Each row is a point. Each copy is the shape, with its points in the same order, turned, moved and blurred by noise. Is it also mirrored, or only turned?

Shape, 8 rows:
[[ 11 -17]
 [-47  -8]
 [-50  12]
 [-12   6]
 [ -4  -1]
 [ 10   9]
 [  6 -19]
 [-24 -15]]
Copy 1 (8 x 2):
[[ 21 -22]
 [-42 -30]
 [-52  -7]
 [-15  -6]
 [ -6  -7]
 [  3   6]
 [ 15 -21]
 [-23 -31]]
Copy 1 is: only turned
Copy 2, 8 rows:
[[ 13  18]
 [-44  38]
 [-60  20]
 [-19   8]
 [ -4   9]
 [ -3 -11]
 [  6  25]
 [-23  33]]
Copy 2 is: mirrored
Copy 3, 8 rows:
[[ -3  30]
 [-34 -20]
 [-20 -35]
 [ -6   0]
 [ -4   9]
 [ 13  13]
 [-12  28]
 [-30   5]]
Copy 3 is: mirrored

Shape, 10 rows:
[[-39 -15  16  -8]
 [-11  -6 -11 -35]
 [-49  26 -16 -10]
 [ -1 -59 -19  12]
 [  1  30  17  -8]
 [ 23  52  33 -21]
 [ 40  20  27  20]
 [-24  15 -41   1]
 [ 24  11 -25 -22]
 [ -1  -4  -3 -19]]
Copy 1, 10 rows:
[[-28   4   7 -13]
 [-33 -20  12  26]
 [-16  35  -5  32]
 [-26 -52 -36 -15]
 [ 20  -3  24  20]
 [ 37  -6  60  25]
 [ 52 -35  18   4]
 [ -6   4 -26  43]
 [  4 -37   5  51]
 [-13 -19   7  17]]
Copy 1 is: mirrored
Copy 2:
[[-45  23  -6  -5]
 [ -3  35 -12  -3]
 [-26  39  16 -36]
 [-14 -20 -53  -3]
 [-10   4  33  11]
 [  7  15  60  34]
 [ -4 -37  33  32]
 [ 10  17   0 -36]
 [ 24  11   2   7]
 [ -6  19  -6   7]]
Copy 2 is: mirrored

Shape, 9 rows:
[[ 11  -9 -32  22  -3   5]
 [-12 -17  -5  17  -7  18]
 [-22   7  40 -11  34   6]
 [  6   7   6   9  -2  20]
 [ 14 -26 -11   9 -22   1]
 [-29   7  40  19  25  -1]
 [-32  -6  21  -4  35  13]
 [ 22 -21 -17  20  -2  -5]
 [ -9   2  -9   3  -9  -9]]
Copy 1:
[[ 30  -7 -11 -20   2 -20]
 [ 22   1   9 -19 -25  -9]
 [-27 -30  41  11 -26  -8]
 [ 17  -4  15  11  -9  -9]
 [ 26  -5 -19 -14 -14  10]
 [-27 -11  29   7 -40 -27]
 [-16 -25  47 -12 -30 -14]
 [ 28 -18 -25 -11 -11  -9]
 [ -5   3  -2 -14   2  -6]]
Copy 1 is: mirrored
Copy 2:
[[ 18  23  -4  24  -3 -19]
 [ -6   9 -14  22 -21   5]
 [-54 -35   2   7   1  11]
 [ -4   1 -13  21  14  13]
 [ 25  14   7  17 -16   6]
 [-60  -5   3  15  -5  16]
 [-45 -29  -5  12 -17  -4]
 [ 14  20  13  31  -2  -7]
 [ -5  16  -2  -3  -2  -6]]
Copy 2 is: only turned
Copy 3 (9 x 6):
[[  4 -42  22 -16  16   5]
 [ -7 -15  20 -35   8  -9]
 [-22  45   3 -10  22  13]
 [-15 -15   3 -19  -4  13]
 [ -6 -32  36  -9  -9 -11]
 [-38  26  -4 -17  32  -1]
 [ -7  38  11 -27  33   5]
 [ -8 -40  38  -8  11   5]
 [  3 -15   4  -2   9 -14]]
Copy 3 is: only turned

Shape:
[[-14   1   8   5 -26   2 -15  -2]
 [  8 -17  -4 -13  -9  -1  -3 -15]
 [  8 -23  12  -8 -14  32 -15 -11]
 [  2 -12  -7  21  -4  -5 -14   4]
 [-39  10  -2  -2  13  10   1  -8]
 [  7 -21  11   2   5  18 -21   2]
 [ 17 -15   7  14 -23  -3  -5 -28]
 [  5 -14 -37  -7 -15   3  10 -32]
 [ 13  -1   7   3   5  17  -9 -25]
 [ 10   3  -9   3   9  31  -5   4]
 [ 17 -16 -17   6  -6  -8   7 -22]
 [  4  11   8   8  -9 -12  -6  -2]
 [ 14 -25  -7  13  13  -8  60  -5]]
Copy 1, 13 rows:
[[ 11 -17 -12  10   6  -6 -14  17]
 [-18  -5  -6 -11   0   8  -4   8]
 [ -8  -8  -3   9  -3  21 -28  -9]
 [  3 -28 -17  -4  -7  -6   7  -4]
 [  5  -7  12  19 -33 -16   1  19]
 [-10 -20  -3   9  -4   7 -11 -21]
 [ -6  -9 -24 -24   3   1 -23   0]
 [-24  -3 -19 -22 -23  19  -1  28]
 [-12   6 -14  -1 -17   2 -18 -14]
 [  5   2 -13  15 -20  17   3 -14]
 [-12  -7 -16 -31 -10   7   3   5]
 [  5  -4 -16  -4   6 -18   6   3]
 [ 13   6  18 -57 -23  18  22  -3]]
Copy 1 is: only turned
Copy 2 (13 x 8):
[[-12   0  12  19  14 -17  -8  -4]
 [ 18 -21  -4   5   5 -15   0   0]
 [  9 -32  26  18   8 -11  18  -2]
 [-14  -5  -3 -10  15 -12   9 -11]
 [ 11  15  26  -8   0   8 -24 -12]
 [  7 -16  16   3  18  -3  25  -5]
 [ -6 -29 -15  23   4 -12   4 -16]
 [ 14 -33  -9 -12 -19 -32 -17 -14]
 [ 14 -13   4  15  -8   1  16 -19]
 [  5  -4  22  -8 -15  -6  23  -6]
 [  6 -27 -21  -7  -5 -14   0 -11]
 [ -4   9 -10  13   5  -7   3  -4]
 [ -5 -34 -27 -28 -22  28  -8  19]]
Copy 2 is: mirrored
Copy 3:
[[ 12  -3   0  -4 -27  -2   3  -8]
 [ -3  -9  13  15  -1   4   1   8]
 [ 13   1  10  26 -20  21  24  11]
 [ -7   5 -18  -3 -10  11  -5   6]
 [ -7  10   7 -16   1   3  27 -33]
 [  1  17   4  10 -15  23  13  14]
 [ -9 -14  -7  19 -21 -12   7  21]
 [ -8 -39  -6  16  19   2   9   1]
 [ -5   5   5   7  -3  -2  29  19]
 [ 15  16 -10   6  11  14  25   8]
 [-16 -17  -8  16  10  -3  -1  13]
 [  4  10  -2  -7  -8 -17  -2   5]
 [-30  14 -17  47  32 -17  -8 -14]]
Copy 3 is: mirrored

Shape (16 x 11):
[[-18   1  38   4  28   3 -30   7  -8 -11   2]
 [ -8  15  37   1  37 -17 -37   0 -11  -1  26]
 [ 18  -2  -2 -10  20 -25   2  19   2 -23 -11]
 [-10 -48 -14  -7  17   8  14 -47 -14   0  34]
 [ 12   3   4 -10 -10  -2  18   4 -12  11 -23]
 [ 17   5 -22 -13 -23   8  -7  12  -5 -35 -19]
 [ 24 -19   0  11  -4  12  -6  30   4  -5 -28]
 [  2  23  -1 -11  -6  11 -22  27 -11  10 -12]
 [ 15  33  19  21  14  -5 -31  -6  -9  -1   3]
 [  0  29  24 -18   6  16 -14  12   8   3  10]
 [-30 -34 -45  14  18   0  20 -32   9  -8   5]
 [-11 -36  -9   4  -4  -9  28 -48  31 -11  10]
 [ 25  -1  13 -10 -13  21   9  29   0 -15 -21]
 [  9  12   1   8   8  13  15  18 -14 -30 -30]
 [ -1  14   4   8 -36 -12   7  24  -8 -18   1]
 [ 21  12  -4  -3   0  22  11  37   2 -11  23]]
Copy 1, 16 rows:
[[ -3   6   2  21 -11   0  25  22 -45 -17  -1]
 [ 17  22  12  22   8 -18  31  32 -36 -22  -3]
 [ 15   1 -32 -20   2  -4  10  11 -23  12  20]
 [ 28  -1  -4  -1  -7  41  22  -5  28 -60  18]
 [  4  -7 -24   9   7  11 -12 -19  -5  12   1]
 [  6 -14  -8 -23 -12  29   7   0  -5  43   3]
 [ -8 -38 -35  -3 -16   2  10   5 -10  18  -5]
 [-13 -11   1   7  16   6  -1  16 -15  25 -15]
 [ 15  12   4  33  -9 -16  18  26 -10  18  -4]
 [-16  22   3   3   2  -2   5  13 -17   3 -23]
 [  7 -16   1 -11 -22  33  -7   7  27 -37  55]
 [ 24   2  -7 -18 -43  15 -11 -21  23 -42  26]
 [-17 -11 -34  -8 -10  10  12 -12 -14  27 -16]
 [-15  -2 -31   7 -13  17  14  -2 -18  32  23]
 [ -2 -12  10  -8   0 -10  13 -28 -10  32   9]
 [-28   2 -16 -20   9  -5  32   3  11  17  -7]]
Copy 1 is: only turned
Copy 2, 16 rows:
[[-19 -33 -13  18  24  31   6  13  -2  -2 -10]
 [ -3 -50 -19  37  21  27  11  14   3 -18   6]
 [ 15 -26  19 -21   6   4  10  25 -16 -15   0]
 [-30   4  -4  32 -29 -42  28  16  22  -5  -6]
 [ 19  14  -5 -11   7  -7 -14   2 -11  -7 -10]
 [  7  11  43 -15 -11  19 -17  17 -10  -1  -1]
 [ 12  12  13 -20  16  17  12  17 -25  25  -7]
 [ 14   6  -9  -2   3  36 -20   8 -11   4  15]
 [ 25 -28   1  26   7  38   2  -9   9   0  -7]
 [ -1 -22  -5  10  19  18 -26  -4   2   5  22]
 [-32   9  -2 -17 -47 -19  40  -2  20  -9  -6]
 [-32   4  21  -3 -14 -42  36 -27  10 -15 -10]
 [  8  10  18 -19  26   6 -20  17 -13  21  -3]
 [ 10  -4  15 -33   7  18 -15  19   9   7 -25]
 [ 15  22  22 -12  27  23  -5   4   9 -25   7]
 [ 14   1  16 -12  20   7 -11  26  19  18  30]]
Copy 2 is: mirrored

Shape:
[[  4  10 -12 -47  -6  -1 -10  15  -4 -22   3 -21]
 [  3   0  29   5  -3 -13 -12  -3 -34 -11  -9 -18]
 [ 17 -20  -4 -18   1  33  -2 -10  25  -6 -12  11]
 [-28  -2  -1   1  -6 -11 -26  23 -11   4  -3   7]
 [ 21  -4  13  -5  -2  14  36 -10   0 -32 -11  -4]
 [ 13  -5  -9  35   8 -10 -11  -1   8  11   1 -16]
 [-11  17  -5  23  31  12  -7 -11   4  19   0  -7]
 [ 34  15  -7   5  -6  15  23  -8   3 -13 -17 -23]
 [  9 -29 -17  14  15  23  20  -1  -3   5   2  21]
 [-24 -16  32 -11 -21  23  -1  -2  -4 -14  20 -23]
 [  8  20  -7  16 -20  19  26   2 -16  29  -2  -3]
 [-17  -8 -16   5  -3  32 -24   2  -2   2  -2  -2]
 [ 13   2  -5 -14 -22  12 -14 -33  10 -12   4 -19]
 [-27  -7   1  -2  17   0  -2 -11   0 -16  -4  -5]
 [ 10   4   3  10 -12  12   4  -1   4 -23  32   4]]
Copy 1 (15 x 12):
[[ -1 -26  12 -10 -12  29  -6  -7 -46  -3  26 -23]
 [-20   1   3 -16   7 -12  -5 -27 -30   8 -29  -6]
 [ 21  18  19  26 -13  11  17   7  -7  -4  11 -29]
 [ -6 -32   5  -3   5 -18  -5  22 -16 -15  -2  13]
 [  2  18  -5   6   5  27   6  -7  -6  32  -6 -42]
 [  0  11 -12  -7 -12 -20   9 -18  13   3  17  16]
 [ 19   3 -18   6  -5   5   7 -14  13 -11  -6  23]
 [ 15  -2  -1  -3  -5  17  20 -32   9  29   6 -27]
 [ 17  20 -21  32  -2  -4  18  20  -3  19   5  -1]
 [-22  -3 -11  -6 -29   8  11   9 -26 -11 -25 -33]
 [ 12 -25 -18  10   2  -3  42 -11   3  22 -12  -4]
 [ 25  -2  -5  -3  -1 -11  11  16 -15 -23   3  -8]
 [ -9   6   2  -5  -2  10  27 -23 -13 -21  13 -31]
 [ -7   7 -12   6   4   9 -19   4  -9 -16  -4 -10]
 [-11  10 -11 -14  -5  20  31  16 -14   9   3 -10]]
Copy 1 is: only turned
Copy 2, 15 rows:
[[-37 -24  -1   5   7 -17   6 -35  -4  -8  11  15]
 [ 14  -8 -13  23  -5   8 -36  -8 -13 -20   4  12]
 [-44 -13  -6  -3 -12  20  -1   9  37   6 -15   2]
 [ 10   5 -11   0  -5   4   6 -21 -23   9  -6 -20]
 [-34 -16   5   3  -6  31 -24  12   9 -11  25  21]
 [ 26 -20   8 -22 -11  -5 -14  11  13   7  -5  -4]
 [  6   4   7  -5   7 -19 -12  27   6  18  -1 -19]
 [-22 -21  14 -14  -1   4 -40   5  19   7  23  28]
 [-15  -2  19 -23  -7  34  -7  27  11  -1 -22  -3]
 [-18  -8 -60  -3   9  18 -10   5  -9 -12   0  10]
 [  1   8   7 -25  30  18 -28   5   3  25  -4  26]
 [-18   4 -17 -22  -5  -5 -13   0   1   4 -20 -16]
 [-26  -1 -24  -9 -10 -18 -14  -2  23  -3   0  30]
 [-16  -3  -8   2 -13  -3   0  21 -18  -5   6  -5]
 [ -3   5 -12 -22   7  19  -2   2  21 -27  16   5]]
Copy 2 is: mirrored
Copy 3, 15 rows:
[[ 11 -11 -39  -5   0  26 -10  11 -11 -15  -7   4]
 [-22   7 -12  15   8  17  -4 -10  20  10  19  22]
 [  8 -20 -10   6   5 -35   3  27   1  -4 -28  -3]
 [ 10   8  24 -12  10  17  -3 -10  -2  -8   0  16]
 [ -7 -28 -20  19 -15 -14 -10  25  26  18   9 -12]
 [-16  -5   7   1   9 -21  -3 -39   0  -7   4 -15]
 [-18  -9  16   3  -8  -6  14 -28 -22  20 -21 -10]
 [-13 -26 -31  12 -14 -18 -29  -7  13  12  -8 -18]
 [ 22 -22  12   7 -14 -35  21  -8  22   5  -9  -9]
 [  2 -27  11  43  21  19  -1  17  -5   1   9  13]
 [ 20 -15   4  26 -19  -9 -33 -28   7  27 -10  -3]
 [  7 -32  13  -3  12  -4   2 -11 -10  -4 -21  19]
 [-10 -23 -27  22   3 -19 -15   5 -23  -8   0  17]
 [-16 -14  11   4 -15   7  16   7  -5  -5  -1   6]
 [ 14 -25  -6   8   9 -14  -2   2 -12  12  28  -9]]
Copy 3 is: mirrored
Copy 4, 15 rows:
[[  6 -28  -5 -16   2  19  10  30 -23  -1 -15  18]
 [ -5  -6 -34 -21   8  13 -22  -2  12   4  15   4]
 [  5  16   9  10 -10  20  35  -2 -25  -2  15  -9]
 [ 18  -5   7  -6  -7  12 -25  21  19 -16  -5 -15]
 [-12   7 -26 -12  -1  -9  29   3 -17  32  13  -5]
 [-11  24   3  14  11 -17 -25   0   1 -12   9  11]
 [ -7  13  21   1 -23 -17 -21 -25   3 -10   5  12]
 [ -4   1 -15  16   9 -17  14  -5 -19  29   9  23]
 [-25  22  17  20 -23  -4  15  16   2   9  27 -13]
 [ -5 -17 -41  -4 -18  14  -2  -5 -20 -15  -6 -31]
 [-14  -9  -5  37 -13  -9  -3 -10  21  29 -11   2]
 [ 14  -1   4  16 -32  10 -14   6 -12 -14  15  -6]
 [  1  10 -16   7 -10  26  -5  -5 -40   7 -11  13]
 [ -2   0   8 -26 -13   0 -13   1 -18  -2   9 -20]
 [-11  19 -29   3 -24  -5   5  17  -8  -4 -17   0]]
Copy 4 is: mirrored

Shape (15 x 12):
[[ 17  10  12   2   6 -18  26  41  26  -2  -9  -2]
 [-45  12   0   3  -4  -2  -9  13  16  27  29 -26]
 [ 27  -7  -5   7   1 -21  13  36 -17 -22  12   7]
 [-25  -2 -22  -2  10  26   1 -22  19  46   2 -11]
 [ 56  -1   9 -46  -1   3  26   0   9 -13   7 -25]
 [ -7 -14  20  -6  -3  24  -4  -6  18  44  28  -5]
 [-25 -25 -16   2 -17  17  -3 -15  26  22  14 -45]
 [ -5  -1  10 -15  39  -3   3  42   1 -45  15  -4]
 [  3  21   9  19  31 -23  -9  14   0 -25   4 -11]
 [ 34  17  -1 -21 -30 -15  14 -10  13 -37  33 -15]
 [  0  15  23  24  15  18  21  36  -3 -33 -13   3]
 [ 23 -22  19  -1  -1  24 -13  -2  29  35  -2 -26]
 [  7   4  33   1  28 -15  34  22 -29 -28 -12 -23]
 [-19  10  -4 -10 -26   5 -25   9   4  20 -13 -13]
 [ -4 -12  24  -3   7 -21  10  10  14 -20 -10  14]]
Copy 1 (15 x 12):
[[ 10  -8   6 -10  -3 -19  14  22 -50   6  -1 -10]
 [-13   2  23 -59   4 -19  -6  -5  13  -1 -43 -31]
 [ 29 -30 -24 -10  19   0   8  11 -25   4   0   2]
 [-40  17  -6 -18 -21   4   1  -7  17  -1 -31 -42]
 [ -8  11 -28 -18  18  11  -3  60 -38  -2  27 -13]
 [-23  17 -11 -22  -1 -10  21  22  18   8 -29 -59]
 [-32  31 -17 -54  -5  -2  -4 -24   6   4  -7 -42]
 [  4 -29 -11 -46  -3 -12  28  34 -23 -19  -7  34]
 [  8 -17  25 -25   6  15  24   8 -13   7 -10  26]
 [ 24   1  -5 -32   7  26 -22  27 -18   4  41 -22]
 [ -5 -33   8  -8  -8 -39  31  16  -9  16  10  26]
 [-22  43 -11 -23   3  -7  28  15 -16  21 -13 -41]
 [-13 -35   5  -9  33 -12  25   9 -30 -16  19  19]
 [ 11  32   8 -13   5 -23   0 -11  10 -16 -18 -26]
 [ 14 -14   8 -17  -6  -4  42  11 -25 -22   9 -15]]
Copy 1 is: only turned
Copy 2 (15 x 12):
[[ 25 -11  10  12 -25   2  37 -10 -20  19   4 -15]
 [ -6  17  11  21  22 -28  -7  16 -12  18  27 -16]
 [ 42 -18  -3 -15 -25  14   9   4 -29   5 -10   4]
 [-32  17  25 -12   8  -4  -9  -5  -1   1  48  -7]
 [ 32 -29   9  -6  19  45  54 -10 -28 -36  23 -12]
 [-21   3   2 -21  10 -11   7  29   1  -3  49 -15]
 [-12   8  40  15  19  -1  -7  30   1  -2  45  16]
 [ 31 -33 -25  25 -13 -22  14 -17 -35 -10  -4  16]
 [ 24   9  -3  -3  -5 -27  22 -14 -30   6 -22  20]
 [ 42 -21  -1 -12  52  31  32   0 -29   7   0  12]
 [ 21  -1 -38  11 -37   0  21 -25  -8  18  10  22]
 [-16  19  18 -12 -13  13  41  34  -1 -13  45   6]
 [ 52   1 -18  16 -24  -8  27 -32   4 -24 -12  -3]
 [-22  24   0  21   3  17   5  21 -15  12   1  -9]
 [  2 -26   2  -2 -11  -2  26  -7  10   4 -21   5]]
Copy 2 is: only turned
Copy 3 (15 x 12):
[[ -9  -7 -30  -1  -4  18  15 -21  19 -11  -9 -59]
 [ -1 -16   0 -27 -36 -29 -16 -12  29 -18 -19  -7]
 [  7  11 -13  11  30   0  13 -30  10  11  -3 -44]
 [ -8  -5  -5 -18 -54 -22  -8  22  -9  -2  16  -2]
 [  3  11 -56 -18  29   5 -18   6 -42  -2  -9 -41]
 [ 15   3 -13 -17 -29 -28 -24  13   6 -41  16  -9]
 [-18 -14 -23 -17 -17 -40 -23  31  18  -1  -8   9]
 [ -6  -3   6 -41  33   3  24 -21  14  -3  -8 -42]
 [ -9 -12  23   2  11  18   0 -15  11  -4 -23 -37]
 [-18  19 -37   3  25 -16 -13 -24 -26  -2 -42 -26]
 [-27   8   2 -14  21  31  13 -25  28  -3  15 -25]
 [  6   6 -35  -2 -14  -2 -17  42  15 -30   1 -17]
 [  1 -35 -13 -18  40  30  -4 -35   2   6  13 -33]
 [ 13   7 -16  -9 -25   6   1   0  18   0 -20  14]
 [-10 -18 -11   5  12   6  37 -16  -1 -22   0 -20]]
Copy 3 is: mirrored

Shape:
[[-14 -15   8  18  13 -38  24  21  20 -11 -15 -39]
 [ 17  22  12  28  22  15  -2 -32 -26  34  19   5]
 [  5 -25 -46 -20   0   2  26  16 -14  -8  11   6]
 [ 25   9 -33   8   3 -37 -18  -9  14   6  20  17]
 [ 37  -5 -20 -15 -24  13  17 -36   3 -36  20  15]
 [ 36 -20  -5  12 -26  30 -20 -30  17  22  19  -1]
 [  6   5 -26  15   7   5 -23  29 -10 -22  -3 -41]
 [ 23  28  22 -18  31  18 -20 -36  30   2 -19  21]
 [-15  28  11 -15  38 -17  13 -20 -12 -32   2 -50]
 [ -2  14   7 -32  11  23  15  32  19  36   2 -13]
 [  7  -5  11  29 -24 -11   6  12 -27  20  27  18]
 [  0 -30 -32 -37 -26  -5 -11 -16 -28 -23  19   0]
 [-10   8 -11   0 -19 -14  21   6   0  38 -13  16]
 [-23   1 -14  13  31  23  -2  13  -5  29  31   1]
 [ -4   5  -3  -4 -17  24 -15  -8  33 -33  -3 -38]]
Copy 1:
[[ -8   5  41  30  19   9 -27 -33  -1  37  19 -18]
 [-39   9 -32 -24   0  -1  31   9  14  19   7   0]
 [ 26 -12  12   9 -17  14  -5 -11 -23 -19  27  25]
 [ 13  16  -9  -6  42  29  11 -11   9 -21   0   3]
 [  9   0  13  29 -20  11  40   6  24 -49  17   4]
 [-18  -1  -1  25  10  -1  21  36  24 -12 -19  32]
 [  4  20  42  -1   8  32  -2  22 -33  18   6 -11]
 [-43   6 -40  28   6  17  -4  25  23 -24   8 -43]
 [-15  36  11  21 -19   3  13 -25 -23  17  21 -60]
 [ -6  28 -24  26 -19   6 -49  15   1  20  22  11]
 [  6   2  10 -34  10 -15   7   5  32  17  23  23]
 [ 40  -6  20   8 -14 -19  14   5 -15 -37  -6  -3]
 [  8  -3 -10 -12  -7  11 -33 -18  30   8   1  12]
 [-32  23 -13 -20   1  -9 -18   1 -26   6  19  25]
 [-20  31  44  40 -11  10 -12  24   1 -13 -10 -16]]
Copy 1 is: mirrored
Copy 2:
[[-19 -28  46  -8  28 -14 -33 -16   6  21  10   1]
 [  2  20 -26 -27 -38   8 -15  -9  35 -26  -8   1]
 [  7  -9  19   6 -21 -13  32  12 -16  31  -2  21]
 [-22  29  21   6 -37 -16 -26  16 -27   2 -13 -11]
 [  7  20   5  35 -18   4   4   4 -32 -19 -17  51]
 [ 10   9  -3   6 -29  38   8 -22 -25 -29 -32  -7]
 [ 40  -7  25 -17 -18 -12 -33 -16 -23  27  15  -8]
 [ -1  53 -17  16  13  -4 -11 -18  -8 -43  24 -15]
 [ 11   2 -11  15  25 -27 -52 -16  28  26  19  20]
 [  8  16 -13 -33  41   1  21  -3  -7  22  -5 -18]
 [ -2 -21   9 -40 -30   3 -11  27  -3 -23 -24   7]
 [ 22 -29  -5  39 -19 -21   8  19 -34  14 -15  14]
 [-19  -3   9 -30   2 -36  15   0 -10 -14 -24  -3]
 [ 25   9   4 -19 -16  -3  10   6  34  10 -11 -27]
 [ 44   2  23  19  23   2 -25 -37 -28  -4 -15   2]]
Copy 2 is: only turned
Copy 3, 15 rows:
[[-16  28  -7 -34  25 -25  24   0  -9  20 -30 -14]
 [ -9  -3 -34  19   0   5   9  10   2 -54  28   6]
 [ 38 -17  23 -24  22  20   5  19  -1  17   1   7]
 [ 35  14 -19  -5 -11  -3  13  18 -49  -5  11  26]
 [ 42 -60  -1  -8 -10 -20  19  19 -12 -11  -5  24]
 [ 38  -7   3  23 -23 -10  23  23   2 -50 -24  14]
 [ 20  18 -20  15  33 -14  12  44   9  30 -16   9]
 [-35 -22  -9  17 -52  -7  30  33 -16 -10  11  28]
 [-47 -19 -26 -18  49 -21  19  34 -15  11  -5  25]
 [-20  11  12   7  -2  42  24  -2  18   8 -23  31]
 [ 31  13 -25  -7   0  -5 -21 -20  14 -25   2   5]
 [ 40 -28  30 -15  21 -18 -23  35  -7  -7 -10  35]
 [  6  11  18   6   0  11   1 -32 -14  -4   4   4]
 [ -1  11 -17   2   9  44 -10  27   3 -17  -8  -6]
 [ -2 -20  -7  24   6 -26  24  36  -7  13 -58  14]]
Copy 3 is: mirrored
